Each wall is flat, endless, passes through zero and stands at right angles to its row. A trip goes straight from one point to another. Which walls does it cross, in order?

Walls:
(1): [ 3 10 -9]
(2): [4 4 9]
(3): [-38   2  -8]
(4): [27 -4 22]
(5): [ -4   5 -11]
(6): [34 14 16]
(7): [-21  56 -11]
(8): [-21 -12  58]
(9): [ 88 -14  45]
(10): [28  6 17]
(11): [ 35 -12  22]
Trips:
[-48 -35 -62] to [ 10 -31 -80] => none
[-9 -1 -7] to [ -5  13 -51] => none

Walls:
(1): [ 28  18  24  -1  12  25 -25 -38 -17]
(2): [-82  -5  31  55  14  66  15 -45 -17]
(3): [ 14  -6 -11 -21 -16 -51  -1 -20   0]
(4): [ 34 -42 -15  47  21  -1 -23   5 -36]
(5): [ 25 -34  -7  -1 -15 -34 -43   2 -35]
(6): [ 38 -49 -59   0   8 -26  16   3 -40]
(7): [ 9 43 44 21  4 -3 32 -3 17]
Trips:
[ 23  23 -33  53 -13  21 -29  -5  24] to [-20  38 -50   0 -33 -47  23  30 -15] => 2, 6, 1, 3, 5, 7, 4
[ 10 -25 -39  73 -12  -1  -3  12   5] to [ 13 -16  -8  11  32  43 -16 -49 -19] => 1
[ 16 -19  17  -1  37   5   8 -20  14] to [ 30  36 -30 -53 -43  20   7 -16 -34] => 3, 2, 4, 7, 5
[-43  16 -11 -19   1  34  24 -53 -35] to [-18  53  -7  50  30  16  19  -2   9] => 7

Walls:
(1): [ 26  12  44   0 -10 -26 -55  23  25  24  15 -53  27 -49   9  25  10  38
  44  47]
(2): [-20  -1  38  -9 -40  58  10 -45 -14  25  21 -15 -31  -8   9  32   7  10
  11  -6]
(3): [-76  21 -25 -48 -19  42  20  28  16  10   6  -5  30 -31  13  -2  -9   7
  -5   0]
(4): [-16  40  -2  14 -48  51  31  -2   9  -8 -49  32 -27  12 -35  59   2  -5
  26  24]
(5): [  8  16  14  33  53   9  -6 -39  31   6 -31 -19   1 -53  40  12  -3   7
  18 -22]
(6): [ -2  -9  30 -20 -17   7  18  18  11 -39  13 -12  14 -23  10  -3  55 -23
  14 -17]
(7): [ 10 -32  17 -19   3 -15 -18  31  18  -3  -4   5 -12  -8 -17   7  54  -4
  59  36]
(8): [ 12  -8   3  33  28  52  -2  -5  24 -44  13   3  13   7 -15  25  -6 -12
 -37  29]
(9): [-27 -12  33  39 -52 -27 -57  23 -12  16  19  19  -9  15   5 -18 -11 -32
 -37  30]
(10): [  8  24  17 -13  36  15   5  -6   6  -5 -18   2  48  10  -7   3  18  39
 -46  14]
Trips:
[  9  22  20 -23 -12  35 -40 -12   5  27  -5 -90   3  15  14  -6 -12 -56
 -51 -13] to [ 46   7  15  21 -27 -11 -17 -14  -7  33  14 -31  20 -31  26 -23  -1   2
 -33 -70] => 8, 3, 10
[ 23 -17  -4 -10  51  -7 -27 -47  41 -13   4  31  -4  14  -1  -3 -32 -31
 -11 -40] to [ 10  26 -31  30   4  29  48  26   9  -3   3   3 -15  39  -3 -29  30 -14
 -16 -21] => 4, 5, 6, 3
[ 37  15  21   3 -18  -9 -10 -22 -32 -13 -34 -28  24 -12  -7 -10  36  49
   5 -71] to [ -5  18  14 -27  24   6  -1  29 -10  29 -34 -11  56  11  47   5  29   1
  -4  12] => 2, 3, 7

Walls:
(1): [  6 -12  13  -5   7   2 -28  49 -27  55 -36 -18  12  36  14  37  38 -52
  12  -7   2 -25  50   7  33  31 -10 -26   3  29 -19  17 -57   6 -27   4
  14   1  72  30  46 -64  17  67 -26 -24 -28  40]
(2): [-40 -17  32  15 -27  -8  15 -13  23  14  14  29 -14  22 -33  17  44  25
  14 -15 -26  16   0   4 -36  -2  30  -1  11 -19 -47  18   9  27  34  14
  38  29  33  16 -14  49 -30  29 -24  -1  -2  -5]
(3): [ 57 -59  15  30  -7  -1  -6  46  26  25   6   6  32  17  36 -32  -6  -3
  28 -23  20  20  14 -39 -39 -17  -1  45  -3 -46   3  15  -7 -20 -11 -19
  10 -53   0 -36  12 -13  30   1 -11  -2  27 -10]
(4): [  1 -25 -10  61   4 -11 -13 -25 -47 -17  53   8 -12 -25  26  21   6  25
  36 -22 -10  24  15 -15  28 -25 -21   4  46   7  14  43  -9  22  44 -13
   7  -6  53  20 -20 -14  39 -28 -15  13 -49  16]
(5): [ 56  51  32  92  38 -15 -32 -15  40   6  -7   6  -3  48 -92  41  -5 -10
 -12 -10   3   8   3  45  -6 -66   0 -18 -26   4   0 -22  23 -55 -32  11
  26   7 -29  -1  44 -39 -45  22  14 -82  30 -48]
(6): [ -5 -30  41  33 -28 -22  -9  -9  33  -6  14  26  14 -19  47   6 -29  11
 -18 -45  15  21   5 -22  -8  31  14  42  -5  14   0  23  29  -5  34  29
   2  22 -24 -32  18  -2  15  11 -15  -3 -18  40]
(7): [  0  -5  19 -56 -28   1   2  39 -26  15  25   2  23  -7  46  31  16  30
 -54  40  22  18  25 -40  13 -53  42  -9 -35  16 -32  14  51  16 -14  -1
  13  19 -27 -47  -2 -56  42 -47   0 -16  42 -59]
(8): [  5 -35 -50   4 -39 -15  23 -75  19 -19   5  -1  -5  -7  20   0  44 -26
   5  10 -23 -65 -39   5  70 -57 -37  41  -4  -5   2 -11  -8 -11   0 -29
  42  21 -18   9  -7  -6 -60  17 -26 -15  18  12]
(9): [-16  32  13   4  73  10 -11   8   0  29 -26 -12  15  17  30  51  -3  50
   2   9  46  -6 -35 -17  -4 -18   6 -39 -11   6   2   0  50  -5 -30 -49
  69   3 -43  38   4  12  31 -16 -19   8  37  53]
(10): [  1 -35  27   9 -39 -19 -19  -9  27  -4  -6  -4   5 -15  20  11 -24 -17
  12  13  -9  -7 -31  -4 -30  -2 -27  64   1 -17  30 -26 -11  49 -25  23
  69 -10  -1  22 -19 -38 -56 -22 -63   8 -14   8]
Trips:
[-21   3  -1 -25  41 -20   0  48  19  38  11 -80  46  35   4   9 -15  14
   0   2 -34  -9   5 -14  22  52  29  21   4 -10 -19  -5 -15  -1 -27   7
 -34  65 -30  25  -6 -18   4 -13  -2 -17  -2  30] to [ -3  12 -44 -25  17 -17  39  11  36 -14  86 -13  -2 -34  16   4 -27  48
 -13   2 -23 -34  17   4 -14 -30 -27 -10 -21  -2 -41   7  46 -32  49 -15
 -34   6 -18  22   5 -21  39  33 -38  94  16  20] => 1, 4, 8
[ 11  42  14 -17  30 -15  -6   1 -24   3  26  49  18  19  -7  12  11 -23
 -28 -20 -33  30   8 -24 -11  15 -40   9  -2  18 -20 -22  17  10 -40 -33
   7 -28  67  10  -9 -33 -39  -3 -41  -6 -31  -7] to [  3 -10  39  52   3 -13  13 -27 -46   3  41 -23  29 -26   0 -41  31  31
   4 -29 -17  -8  17   5  -4  -4   1  70  11 -22 -28 -18  30   5 -40  -5
  41  -3  31 -11  23 -14 -13 -27  34  -8   0  22] => 3, 8, 6, 7, 1

Walls:
(1): [ 34  -2  -5 -26   9   2   1 -61   4 -15  -7 -23  11 -28   2   4   1  13
  26   8 -11  21 -45  -4 -31  -4 -53 -77  14   2 -13  14 -82   7  40 -11
  31 -42  -5 -46  31  36   2  30  15   9 -29  -5]
(2): [  5 -23 -23 -29 -10   2 -17 -66 -32  28   9 -29  58 -27 -29 -39 -38  28
  15  -3   0 -15  11  15  -7 -28   1 -34 -13  13 -17   9  23  -6 -13  -9
  25  15 -18  62   4  -6  -7 -32   8  22   5  -4]
(3): [ 17 -32 -10   2 -10 -31  14  -2  46   2  46  61   3 -21  64   4 -36 -18
  25   3 -19  10 -27  10  48 -27 -18  21  46   9  19  12  19   0  45 -14
  19  -1  30 -10   2  -4 -15 -12 -80 -31  -6  18]
(4): [ 42  11  -7 -62 -30  10  23  -6  41  -1  -5 -11   7  -8 -34 -12  30  22
 -32 -15  60   9 -19 -30 -48  44 -15  18  42 -13 -20 -23  18  31  -2 -13
 -39 -17 -21 -86  53 -23   5  -4  -2  31  13  10]
(5): [ 26  33 -11  -3 -10  -8  -5 -19  37  31  -4 -10  11  -6 -23  74 -33  58
  -3   1  21 -44  -4 -11  27  30 -16   6  10   0   5 -17 -18  32 -48 -10
  -7  20   5  11  -6   8 -17 -26  20 -53  16 -30]
(6): [-32  13   1 -33  41  18  34  41 -20  -7 -30   0   2  59  10  -9  -9  13
   8  43 -17   8   7 -48   4  16  27  43  -3  -4  24  23  62 -21 -17  19
  28 -30 -12  30 -38   6 -26  35  17 -13   6  23]
Trips:
[ -6  30  -4 -35  -2  -6 -37 -14 -35 -49 -41 -34 -11   3 -14  10  19   7
 -21   5   8  27  30 -14  91  28  12  12   8  20 -25  13  18 -17 -11 -10
 -13  -6  17  -2  -9 -18 -13  18 -43 -22  -3 -31] to [  8 -14   7  29  -8  40  -7 -33 -28 -11  54 -13  -8   4  29  12 -19 -15
 -16  29  23   7  50  -8  29 -42 -28  -7 -56 -30 -19  -5 -15  -5  -8  16
   7 -25  -8   8 -29 -29 -27  -8  25 -26  25 -46] => 2, 6
[  9 -21  -6 -13 -48  -8  59  -5  19  19 -29  42  -4  -5   1  -8  36  20
 -13 -60  55 -39 -23 -29 -17  29 -10 -24   9 -14  18  -4  64  17  75  29
 -14 -22 -13 -12   5  17 -25  21 -95  -1  30  -4] to [ 52 -25 -27 -60  20  10   0 -29  26 -28  43 -30  15 -10   1   1 -21  -5
 -52  16 -46 -33  31  21  11 -11 -11 -21  25  31 -15  10  49  52 -43  18
  69  32  -7 -27  24 -41 -38  36 -15 -22 -18   9] => 1, 5, 2, 6
[  1   7  32 -36  14  44   5 -18  -5 -29 -19 -26 -13 -19  -7 -12   6 -25
 -12  20 -15 -47 -13 -38  13  44 -44 -31  26  28  12   1  -7  16  27  -4
   7  66  27 -11 -24 -65  14  26  47 -25  14   5] to [-50   8  18 -31  64  -6 -29  11  46  26 -18  11  14  16  38 -15   7  32
  62  57  12  18   4 -51 -46  -2  17   1  20 -12  46   1   7   1  28  29
  26  24 -26  32   2 -23 -34   8 -10  35  -6  19] => 5, 2, 4, 3, 1
[ -5  42  -1  34 -11  -4  18  44  -5   7  -9  30  42  -9  21 -17 -23  51
 -22  18 -14 -12  36  -9   1 -18 -15  58 -31 -40 -18  25   9  -2  -3 -26
   2 -33 -36   7  46 -42 -32  16 -23   6  39  -9] to [ -2  -4 -21 -36 -23 -11 -17   9  15 -61  10 -62   5  18  51  13 -26 -21
  69  -6  36   8  18  11   1  54   3  30  82   6  26   9  -7  25  16  19
  25 -29   3  -3  35  -6 -16   1 -21  -3  38 -16] => 1
[-25 -23  -7 -45  24 -28 -22 -25  32  39  -8  12 -14 -48 -19  -4 -48  47
  -6  10 -14  48  41  46   6  -3  19  -9 -14 -15   2 -55 -12 -19  14 -29
 -42  -9  13  32  48 -20 -25 -30   3  -9  22   0] to [  1  48 -15   6  17 -24 -24   8 -17 -33   5  -3  15  29  -8 -18  31  -2
 -43 -43   7  47  -1  24 -48   8  24 -18 -26 -10  -2 -24   8   0  23 -20
 -15   3  28 -38   2   4 -11 -71  35  -3  12  21] => 3, 5, 2
[  7  49  -8 -36  -3  16  18  -3  13   5 -45 -33  20   2  -7   2 -34  -7
 -20  32  14   5  10 -50 -14  29  33 -29  33  21 -34   5   0  11 -12  46
 -17  24 -22  51  12  24   7 -20  46 -28   7  23] to [  3  29  28 -17 -42 -33  -3  16  59  22  -1   2  39   1   8 -33  51  20
 -30  20  -7 -55  10  11  32 -29  39   5   1   0  -2  46  44 -20  -3  -3
  24  35 -38 -11   3  29  -1   4 -27   9  34 -15] => 3

Walls:
(1): [ -5  11  58   0 -30  30 -14 -18  -9 -56  64  25  -5 -19  -7 -18  38 -10
 -26 -67 -25   1  15   4   2 -12 -14  -7 -24  41 -23 -36  20 -15  -6  19
  14  19 -38  33  -6  -2 -18  43 -11   6   9   5]
(2): [ -9 -33   8  38 -15 -10  -7  -4   4  11  29 -35  10  40  46  -4   2  -7
  20 -10 -30  42  14  -7 -29   1 -19   0 -22  17  23  13   4 -11 -23  16
  39 -23  -6  21  16  34  17  58 -28 -22 -15  -5]
(3): [ 30  31   6   6  16  31  12 -13  -2  50  10  -8 -18 -26 -17  -4  -6 -11
  28   6 -26  -9  23 -16  -7 -14  10  -6 -19  27  31  34 -19   2  60 -39
 -17 -25 -35  29 -11  -2 -19 -35   8  -9  11  15]
(4): [-20 -39   4  18  -3  41   1 -15  18 -49  18 -21  12  -8  26  -6  -2 -29
 -34  13 -16  17  42 -22   1 -38  14 -26   6 -46 -24  49 -15 -29  28   4
  -2  26  -2  12 -39  30 -18 -16  21  30   3 -36]
(5): [ 58  64   6  43  11  43  29 -73  49  -7  20 -62 -51  30 -47  46  22 -17
 -43 -16  21  -6 -50   8  -2 -23 -15  24   2 -45  19 -27 -39 -22  -3  -7
  11 -14 -10 -25   6  13  -4  -3 -33 -32 -52  -1]
(6): [ 22  -7 -38  10   0  -2  -9  21  20  20 -41  15 -21 -38 -14 -32 -19  10
  57   9  -9  -2 -19  -6  75   5  -8 -20  53  -2  -5  35 -19  -1  18  -1
 -28  22 -28 -20  23 -21 -20  -3  24  11 -23 -48]
(7): [ 14 -35  -3  25  27  11 -19   7  57 -25 -41  11  -8  13 -14  -8  13  33
  43  17  17  11  49  48  48   3  -5  52   5  21 -10 -59 -48  11 -10  22
 -17 -12  -4 -10 -37 -49  11  12  16  32 -18   5]
(8): [  0  -7 -15 -19  35   2 -49   7  25 -33  56  55  23 -33 -22   9   7 -38
  35   2  11 -25 -13  30  35  -1  33   3 -18 -20 -13   9   6  49  -8 -32
  31   9  26   4  24  74  18   3  -5  17   9 -15]
(9): [-13  52 -39  -2  -3 -24  -7  20  43  26 -35  -3   8   5  12  21 -42 -38
 -37  23 -42 -53 -39  12 -16  25   1  42   9  27  38 -19 -26 -17 -33  17
 -19  15  23  13  10 -15   0  44  20  -5  51 -29]
(10): [-62  -6  14  14  24  -7  -4  27 -28  22 -29  10   2   0 -22  16 -86  -1
 -33 -21  -3 -32 -13 -26   1  11 -24 -44 -37 -18 -17  -3  -8  14 -43 -19
  39  13 -21 -23   1  37 -16   5  47 -11  -8  20]
(11): [  9  30 -10 -34   8   2  -6 -50  -3  17  43  -5  -7  -5 -47 -39  -7  14
 -16  26  21   6  32 -36  13 -36 -16  23  42 -29  -7 -20 -15 -55   2  45
   1   9 -37   5  10   4  32 -15   5  50  24  10]
(12): [ 47 -19  52  34  -6  49  45  22  17 -32   4 -15 -15  28 -16 -13 -23 -13
   4  24   5 -18 -13 -28  16 -12 -10  31  -1  43 -38  21   8   1  54  -8
  18   0  23   4  18 -10  20  33 -28  -6  14  12]
Trips:
[ 26  14   8  -5 -14 -39 -20  25  -6  34 -20   2  20  40 -22  11 -19  21
  18  34 -32 -24  47 -14 -13  14 -33  -1  17  23 -10   0 -12  10   3 -18
  -2  -7   1  25 -15 -28   4  22  28 -16 -41 -36] to [  9 -50   0 -11   3  32  37  24  -1  23   2  10 -17   7  -2 -52   6   2
  23   2 -64  18  26  40  19  35   0  58  22 -54  34  -9 -10  16  21 -35
   6  27  23  30   5  54  25 -22  10 -56  12  13] => 10, 8, 9, 4
[-14  38  17 -34   2 -17  14 -14 -54 -26 -12  28  59  40   9   0 -25  -3
  39  28   5  14  -7  15  34  18 -17  12 -40  62  -2 -12  -6   7 -61 -12
   6  44   5  38  35 -61   0  16  -5  -3  -7  16] to [-39 -21  -8  25 -11  41 -24 -32  15  -5  18  20  15  26  23 -26 -13 -18
  27 -34   1   4   1  -3  25 -15   1  12  -6 -25 -11 -29  -5 -19   7  15
  12  -5  17   3   3  41 -19 -10  11  10 -24 -19] => 8, 12, 9, 4, 11, 6, 5
[-34  13  -7  49  18 -43 -50 -70  18 -41  28 -20 -11  31 -13  53 -11  55
  20  47  21  -6  13   9  11  65   7  16   7   3 -35   3   7   1 -10 -25
 -18 -16   0  10  24  22  44  31 -24 -61  48 -22] to [ 10  23 -13  12  49   8 -21   9  -9 -20 -32  41 -18  32  24   6  29  -5
   7  15  18 -15  34 -43  -4  -2  37  25   2  17  26  -9  42  61 -17  31
   3 -20  -3  23 -22  -8  -1  43 -30  10  -2  15] => 5, 1
[-27 -18 -38  19  10  34  -4   6  41 -14 -36 -42   3  -4   4  76  -4  29
 -22 -32   9 -26 -19  26  11   1 -35  59 -44   4 -20  27 -52 -31  14 -31
  19  32 -41  14 -36 -25 -13 -21 -14 -22   5  57] to [ 19  -9 -41  -1  25 -63 -20  22 -65 -53  12 -25  10  25  27  16 -28  -7
  14  -1 -57  -9   0 -12  16   9 -27  -2  -3  -8  11 -24  22  -9  18  10
 -18 -12   7 -23  14  -2   3  16 -12 -25 -49 -24] => 2, 3, 4, 12, 6, 7, 5
[ 22  10  42  13 -30 -15   4  35  19  -7   8  16 -45  -1  -6 -16 -15  14
  -7  -4  -8  -8 -31  25 -12   7   9  -7  17  46 -11  17  34  20  41   7
  -8 -35  28  -9   6  31  21 -29  -2 -34  12  30] to [ 46  -4 -15  16  27  39 -17   7  25  -4 -13  20 -10 -15 -20 -32  20  -1
 -15   2  -8  15 -20   1  -4  37  -5  -4  33   0  -1   9   0  -8  65  11
  33 -12  17  22  -4 -14  36  24   4  20 -19  42] => 5, 6, 7, 11
